Each row is a point. To make a cloud, some directions were put in groups of two or more. Within a group, all points are equally far from the middle, so they leave a hole (a ring in 2 directions, a hollow ball in 3). The other directions are filled evenly. Then the cloud was stretched, turned, moved and blurred a little. How many holes are there, and how many directions does each take, smallest first?
In the rows, 128 means zero.

Cloud:
[[ 83 156 139]
 [ 65 129 121]
 [117 110 133]
 [120 164 184]
 [ 87 156 152]
 [130 150 156]
 [ 92 116 148]
 [155 182 105]
 [129 177 179]
 [102 131 136]
 [ 94 118  77]
 [148 152 126]
 [166 129 115]
 [122  70 129]
 [128 180 160]
 [115 181 186]
 [163 120 126]
 [159 147 133]
 [109  89 161]
 [ 87 118 112]
 [117 171 163]
 [155 160 133]]
Holes: 0

Cloud, 29 rows:
[[151 129  68 134]
 [122 165 134  77]
 [110 153 162  90]
 [148 123 106  58]
 [146 126  67 142]
 [107  96 100 120]
 [119 184  99 105]
 [118  90 131 118]
 [141 129 111 169]
 [107 107 158 114]
 [156 107  86  86]
 [141 156  63 147]
 [104 113 138 160]
 [118  91 110 131]
 [171  88 171 121]
 [193 126 106  97]
 [103 120 162 103]
 [ 97 109  68 120]
 [124 174 122  86]
 [117  92 101 119]
 [108 137 119  75]
 [178 159 114  91]
 [114 125 139  70]
 [128 187 127 128]
 [ 97 176 137 109]
 [184  92 109  88]
 [121 128 165 151]
 [ 89 114 114 105]
 [163 170 110 113]]
Holes: 1 (3)

Cloud:
[[124 135  65 184 162 124]
 [111 155  63 147 114 170]
 [121  95 126 133 186 127]
 [ 53 142 131 149 117 146]
 [164 148 120 117  90 105]
 [177 130 107 170 104 146]
 [110 107 106 185 104 128]
 [128 117 113 195 123 100]
 [ 56 144 111 159 134 156]
 [148  99  59 129 160 130]
 [123  97 100 185 136  97]
 [101 112 144 185 123 100]
 [ 87  92 123 111 108 112]
 [130  92 149 153 135 167]
 [164 138 116 134  85 115]
 [ 97 100  96 121 183 129]
 [119 149 126  68 144 145]
 [139 108  72 148 151 176]
 [102  85 128 152 107 146]
 [144 165 166 127  96 150]
 [116 147 103 207 134 137]
 [ 98 156 130 164 175 143]
 [172 152  69 132 157 127]
 [102 153 122 124 146  68]
 [124 101 105  95  95 124]
 [ 98 180 141 169 137 152]
 [106 104  87  78 148 124]
 [121 151 129 160 185 118]
 [ 97 166 123 121 122  77]
 [109  76 143 156 126 136]
 [104 107  89 158 171  86]
 [137 129 145 177 167  94]
 [150 144  95 103  96 100]
 [102 101 100  87 166 121]
 [ 57 135 138 108 125 109]
 [ 80 136 132 105 161  88]
 [135 181  83 110 109 160]
 [100 152  90 181 103 153]
 [142 139 106 140  88  97]
 [127  99 116 152 134 186]
 [125 131 104 149 142  64]
 [122 162 114 198 115 142]
 [ 70 116 126 157 123 169]
 [189 124 148 142 119 133]
 [131 133 107 165 161  73]
 [119 189 107 136  92 138]
 [162 158 144 138  89 155]
 [125 144 177 168 127 147]
 [140  68 117 122 150 118]
 [ 90 161  61 121 121 127]]
Holes: 2 (3, 3)

Cloud:
[[142 135 192 125  93 121  87 117]
 [152  96  76 108 149  96 144 109]
 [164 107 117  96 166  95 138 166]
 [105  76 188 118 152 118 136 139]
 [141  83 155  76 150 156 136 119]
 [ 94 112 139  89 110 117 142  91]
 [174 144 114 107 180  87 105  90]
 [124 138 115 143 127 200 126 126]
 [134 125 144 154 118 112  58 177]
 [144 158  77 115 102 141 149  86]
 [141 169 131 157 144  76 139  87]
 [104  66  99 143 115 113 133 130]
 [154 124  69 124 130 153  81 103]
 [119 105 136  99 158  62 132 116]
 [187 158 138 158 120 134  86 147]
 [167  94 117  85 129 125 124  82]
 [ 74 118 146 171 118 102 113  79]
 [ 84 135 137 160 110 152 119  56]
 [132 130 166 156 124 181  78 145]
 [114  97 187 153 168 117 139  98]
 [132  92 162 110 142 104 164 152]
 [ 77  77 176 146 136 134 133 125]
 [170 110 116 103 149 104 118 190]
 [163  83 121  87 162 124 139  97]
 [180  96 144  99 122 140 121 174]
 [126 162  62 116 112 112 141 116]
 [153 139 131  85 129  79  88 113]
 [168 123  77 107 151  88 126  90]
 [183 185 154 120 136 140 107 116]
 [143  64 158 130 127 120 156 113]
 [120 134 169 154 129  75  78  97]
 [135 149  84 106 127 113  62 149]
 [137 121 196 142 153 110  74 149]
 [157 119 144  81 164 154  81 132]
 [127  99 137  80 114 180 102  99]
 [154  84 183 123 129 138 146 144]
 [114 146 166 144 123 134 151  61]
 [107 100 100 131 114  88 161 144]
 [148 106  78 109 113 137  76 134]
 [193 164 117  88 137 115  89 108]
 [188 138 118  89 172  94  97 122]
 [147 124 113 146 158 176  87 127]
 [142 189 105 146 127 143  75 144]
 [135 157  77 107 100 140  71 123]
 [163 129 166 110  84 113 107 130]
 [125 144  69 165 142 108 119  85]
 [156 114  95 138 141 178 144 100]
 [147 129 135 167 104 165  66 123]
 [120  77 150 150 111 140  74 122]
 [141 124 172 146 116 149  88  60]
 [165 177 113 136 160  76 117  90]
 [119 107 113  93 145  99 123  66]
 [176 156 167 145 171 103 111 132]
 [132 115 168 150 111 130 135  49]
 [112 134  88 112  99 175 100  79]
 [169 109 120  93 113  92 108 101]
 [132 146 151  83 140  94  90 155]
 [154 150 125 151  96 171 140  96]
 [ 69  81 145 161 131 113 128 123]
 [127 116 141 145 156 126 111  39]
 [ 75 137 145 167 118 123 121  68]
 [ 80 112  80 120 107 110 133 127]
 [ 82  85 130 118 110 157 137 159]
 [145 148 152 152  81 119 136 106]
 [119 119 145 157 120 131 123 190]
 [171 120 110 106 167 154 152 125]
 [167 117 126 128  82 132  86 168]
 [161 138  70 145 128 124 118  70]
 [127 137 104 120 162 112  78  79]
 [157 150 189 141 121 115  70 110]
 [143 122 117 155  97  97  69 156]
 [152 138 151 122  93  74 109 122]
 [154  71 143 100 142 127 155 143]
 [112 129 148 153 100 143 117 185]
 [ 98  99 159 159 123 163 117  59]
 [105 131 126  95 145 134 101 178]
 [160 168 105 105 127 102 117  65]
 [134 131 162 158 142  64 108  77]
 [124 121  67 109  89 164 128 102]
 [192 130 138  75 153 147 111 141]
 [ 86 125 151 143  69 146 102 135]]
Holes: 3 (2, 2, 4)

Cloud, 97 rows:
[[ 93 159 167 144 134 166 166 155 137]
 [100 163 192 127 132 108  88 150 105]
 [100 125 182  92 151 136 141 122 101]
 [ 93 164 124 168  66  84 142 119 130]
 [151 147 152 155 110  93 143  84 139]
 [111 196  91 133  66 142 136 128 111]
 [ 63 172 108 106 138 110  70 128 107]
 [156  99 108 148  73 127 176 114 107]
 [148 108 106  96 140 160 124 164 133]
 [174 159 162 114 140  83 128 131 107]
 [148 118 139 161 155 125 127 180  76]
 [145 187 102 105 106 102 157 108 157]
 [149 107 129 189 142 138 105 175 130]
 [104 133  82 104 135 175 101 133  94]
 [ 72 109 175 140 156 132 107 116 109]
 [ 84 139 123 191 118  80 164 143 121]
 [110 175 132 132 103 123 101 137  60]
 [ 55 145 144 137 161 107 109  90 121]
 [ 75 120 116  93 149 158 153 176 142]
 [101 195  99 103  90  94  97 144 116]
 [166 161 147 150 117 145 182 143 118]
 [ 97 146 155 101  82 150  96  84 164]
 [ 51 147 130 155 135 158 121 156 159]
 [135 147 112 182 124 169 109 108 156]
 [101 201 146  87 100  97 146 108 134]
 [ 94  82 147 108 108 118 145 107 141]
 [102 112 116 104 124 144  81 113  86]
 [ 96 145 138 160 119  70 161 100 141]
 [ 79 147 109 123 110 198 114 119 140]
 [143 130 160 159  89 109 141  88 120]
 [ 57 162 146 112 108 140  66 124 162]
 [140 176 129 113 173 110 123 126  78]
 [134 160 116  95  88  71 119 164 151]
 [ 41 120 158 133 150 147 161 145  99]
 [151 184 162 139 126  85  89 105  92]
 [109 179 136 141 119  94 185 105 120]
 [ 89 201 109 145 118 142  81 122 124]
 [127 186 105 176 110 146  91 123 151]
 [148 108 144 172 114 110 188 143 109]
 [141 137  86 116 160 135 156 117  72]
 [146 176  67 131 141 146 145 123 120]
 [127 114 112 144 130 101 171 195 133]
 [ 83 152 103 199  84 126 137 157 143]
 [111  98 125 112 130  85 152 124  95]
 [134 155 111 176  83 104  88 170 125]
 [ 92 124 114 102 162 108 142  87 106]
 [108 110 112 116 153 100 188 143  94]
 [ 85 110 173 166 165 114  90 139 154]
 [106 136 142  84 172 172 139 139 140]
 [ 93 139  60 151 146 153 119 124 124]
 [ 75 150 127  73 128 139 154 105 161]
 [112 116 164 107 100 114 144 172 110]
 [145 144 166 148 161 167 106 146  86]
 [155 132  79 111 123 130  86 155 127]
 [111 145 122 105 103 205 142 170 106]
 [114 130 136 159  45 146 155 132 127]
 [106 108  92 106 144 171 136 100  77]
 [107 104  80 133 151 167 116 114 136]
 [135 142  82 181  64 151 136 124 141]
 [ 94 163 167  78 160 112 128 105 100]
 [141 156 124 148  50 143 145 100 124]
 [113 142 123 131 111 153  85  67 173]
 [130 105 105 135  99  80 117 102 108]
 [143 128  92 177 124 113  91 178 131]
 [152 143 123  84 141  75 150 136 129]
 [104 141 132  68 131 172 117 101 153]
 [164 122  98 117  80 143 128 125  80]
 [127 173 142  85 114 111 168 159 105]
 [ 51 136 186 103 144 108  95 135 142]
 [106  99  93 106  96 115 157 145 153]
 [ 82 164  87 130 115 121 149  95  67]
 [ 97 105 137 191  93 100 114 111 118]
 [106 201 165 139 117  97  82 162 126]
 [119 178 165 145 159 118 129 114 169]
 [170 134 148 149  88 122 143  93 108]
 [101 127  80 128  85  94 179 112 104]
 [110 193 129 134 119 112 110  72  96]
 [105  98 149 144 119 103 132 187 154]
 [ 70 104 157 137  94  89 101 100 160]
 [166 181 142 140 131 132 126  88 154]
 [ 94 133 130 143 125 197  89 161  95]
 [107 114 144 175 162 137 109  95 141]
 [111 172 143 105  82 156 124  79 142]
 [155 142  59 122 128 160 142 137  80]
 [109 131 134 106 149 178 116  76 124]
 [166 155 110 136  57 154 149 119  98]
 [145 170 125 154  97 108 160  95  73]
 [149 138 153 130  79  91 138 118 171]
 [110 177 135 145 118  69 171 121 125]
 [ 88 141 100 120 119 181 187 110 152]
 [177 141 108  95 103 143 128 120  91]
 [ 72 133  92 151 126  80 109 172 158]
 [108 165 157 156  81 115 129 163  92]
 [162 146  95 142 130 113 161 172 146]
 [110  99  88 142  64 111 140 142 128]
 [169 176 129 124 133 115 163 162 124]
 [149 159 126 176  87 160  80 118 115]]
Holes: 2 (4, 4)
